Every row gives one point. Each copy is the shape, with its points in the same order, stretched, turned, moved and blurred by noise. Some copies are also mirrored. Which?
In the rows, zero is written as 128.

Shape (7 x 2):
[[124 193]
 [161 126]
 [170 127]
 [209 167]
 [147 177]
 [149 123]
 [ 50 150]]
Copy 1, 7 rows:
[[113 189]
 [153 135]
 [161 137]
 [188 180]
 [136 180]
 [145 130]
 [ 57 138]]
Copy 1 is: only turned
Copy 2, 7 rows:
[[151 169]
 [ 86 134]
 [ 74 151]
 [ 59 191]
 [116 164]
 [ 94 134]
 [190  92]]
Copy 2 is: mirrored

Shape, 8 rows:
[[108 155 178]
 [ 70 112 114]
 [164 103 166]
 [ 75 120  93]
 [ 97 125  91]
 [110 162 120]
 [216  80 101]
 [132 162 190]]
Copy 1:
[[158 183  99]
 [151  99  77]
 [159 165 176]
 [129  92  75]
 [111 101  98]
 [109 148  94]
 [ 98 120 234]
 [153 212 120]]
Copy 1 is: mirrored
Copy 2 (8 x 3):
[[201 120 143]
 [146 116  47]
 [113  96 174]
 [133 143  40]
 [122 153  66]
 [165 174 107]
 [ 12 130 178]
 [198 124 179]]
Copy 2 is: mirrored
Copy 3 (8 x 3):
[[119 184 148]
 [101 142  58]
 [ 99 118 166]
 [116 133  53]
 [127 120  71]
 [146 154 114]
 [120  42 162]
 [120 180 175]]
Copy 3 is: only turned
Copy 4 (8 x 3):
[[ 96 146 103]
 [131 130 174]
 [ 90  70 118]
 [152 127 169]
 [155 116 150]
 [147 145 110]
 [133  14 115]
 [ 93 139  85]]
Copy 4 is: mirrored

Shape (9 x 3):
[[136 172 150]
 [100 134  48]
 [135  72 153]
 [ 73  79 161]
 [174 113 103]
 [138 183 118]
 [135 128  88]
 [117  99 162]
 [101 110 116]]
Copy 1:
[[ 95 152 120]
 [ 70 150   7]
 [168  87 104]
 [191 140  83]
 [ 88  74  88]
 [ 63 158  97]
 [ 85 123  59]
 [159 115 103]
 [131 129  62]]
Copy 1 is: mirrored
Copy 2, 9 rows:
[[164 156 117]
 [ 79 159 160]
 [122  84  85]
 [138  71 141]
 [ 98 139  80]
 [142 181 131]
 [ 94 150 121]
 [143  94 109]
 [117 116 136]]
Copy 2 is: only turned
Copy 3:
[[118 178 130]
 [ 91  41  64]
 [155 124 176]
 [103 104 193]
 [169 116 101]
 [116 160  93]
 [129  96  94]
 [128 140 171]
 [105  89 131]]
Copy 3 is: only turned

Shape (10 x 4):
[[128 160  93 148]
 [127 139 187 166]
 [ 94  86 147  88]
 [ 81 123 188 151]
 [146 182 158  88]
 [135  69 148  87]
 [197 130 173 154]
 [185 140  98 199]
 [ 97  63  96  81]
 [106 163 151 145]]
Copy 1:
[[126 156 174 103]
 [145 151 115 203]
 [ 98  82  72 112]
 [117 119 115 199]
 [190 137 151 104]
 [108 114  39 101]
 [173 199  84 163]
 [122 216 137 141]
 [ 71  79  62  57]
 [141 131 160 163]]
Copy 1 is: only turned
Copy 2:
[[137 118 105  83]
 [ 65 144 138 148]
 [154 132 181 185]
 [ 91 131 187 147]
 [136 191 159 118]
 [141 140 143 223]
 [ 61 164  80 188]
 [ 77 113  32 123]
 [191 103 155 183]
 [111 141 158 101]]
Copy 2 is: only turned

Shape, 11 rows:
[[211  77 146 135 136 122]
 [181 149 156 138  90 138]
 [149 173 114 111 132 152]
 [ 43  90 107  82 103  85]
 [129 120 145 183 159  95]
 [  7  47 165 115 165 108]
 [ 67 103 102 150 145 133]
 [151 140 117  96 175  86]
 [ 97 149 138 138  92 137]
 [ 72 118 111 152 112 121]
 [130 226  99 109 124 106]]
Copy 1:
[[ 68  68 166  93 103 131]
 [114  99 112  71 104 109]
 [106 135  90 108 139 107]
 [155 209 191 145 139 127]
 [103 117 167 146  62 198]
 [182 175 225 153 160 189]
 [155 149 160 171 128 143]
 [ 63 151 157 122 121 159]
 [155 147 118 112 117 125]
 [150 162 155 154 107 139]
 [ 90 190  87 116  98 131]]
Copy 1 is: mirrored
Copy 2, 11 rows:
[[147 151  77  87 136  54]
 [ 87 104 127 110 157  89]
 [107 111 177 125 118 128]
 [127 141  76 194 189 211]
 [164  71 103 128 136  83]
 [204 116  82 150 213 220]
 [165  94 104 139 131 177]
 [145 137 145 152 124  96]
 [100  82 129 142 169 161]
 [134  85  98 153 149 171]
 [ 75  84 197 179 116 126]]
Copy 2 is: only turned

Shape (12 x 6):
[[123 129 138 238 113 163]
 [ 77 150 131 148 144  99]
 [147 130  97 124 143 164]
 [121 118 125 127  55 195]
 [111 130 136 140 150  81]
 [112 136 103 198 158 195]
 [152 119 183  93 107 163]
 [132  62 189 141 150 105]
 [162 171 121 151 106 114]
 [147 123 102 150 110 163]
 [157 200 163 123  94  92]
 [197  43 165 102 150 198]]
Copy 1, 12 rows:
[[137 180  78 143 148 150]
 [167 131 145 152 131 122]
 [ 89  96 109 114 147 142]
 [120 143 130  72 157 186]
 [144 140 138 141 129  95]
 [124 116  71 143 137 161]
 [ 83 153 133  73  93 135]
 [120 161  89  88  75  72]
 [102 152 154 139 167 136]
 [103 131 106 111 167 148]
 [101 173 197 139 142 134]
 [ 32 131  57  43  78 104]]
Copy 1 is: mirrored
Copy 2:
[[213  18 201 166  99 149]
 [197 149 148 125  76  55]
 [159 113 128 127  97 172]
 [ 91 152 194 135 136 220]
 [170 128 140 128 111  60]
 [249  50 152 159  65 162]
 [ 30 117 146 151 130 164]
 [ 91  83 153 196 143  78]
 [150  85 147  98 123 140]
 [161 100 161 134 133 186]
 [ 91  94 150  78 116 109]
 [ 36  63 111 194 153 201]]
Copy 2 is: mirrored
Copy 3:
[[115 150  39 104 155 170]
 [126  84 123 119 149 140]
 [140 173 103 113 141 118]
 [ 87 180  87 166 102 117]
 [130  93 131  97 123 165]
 [137 169  64 118 201 129]
 [141 155 124 194  98 168]
 [114 111 152 135 105 231]
 [147 143  73  92  99 130]
 [116 177  84 105 120 127]
 [166 112  83 133  80 140]
 [135 212 137 167 110 205]]
Copy 3 is: only turned
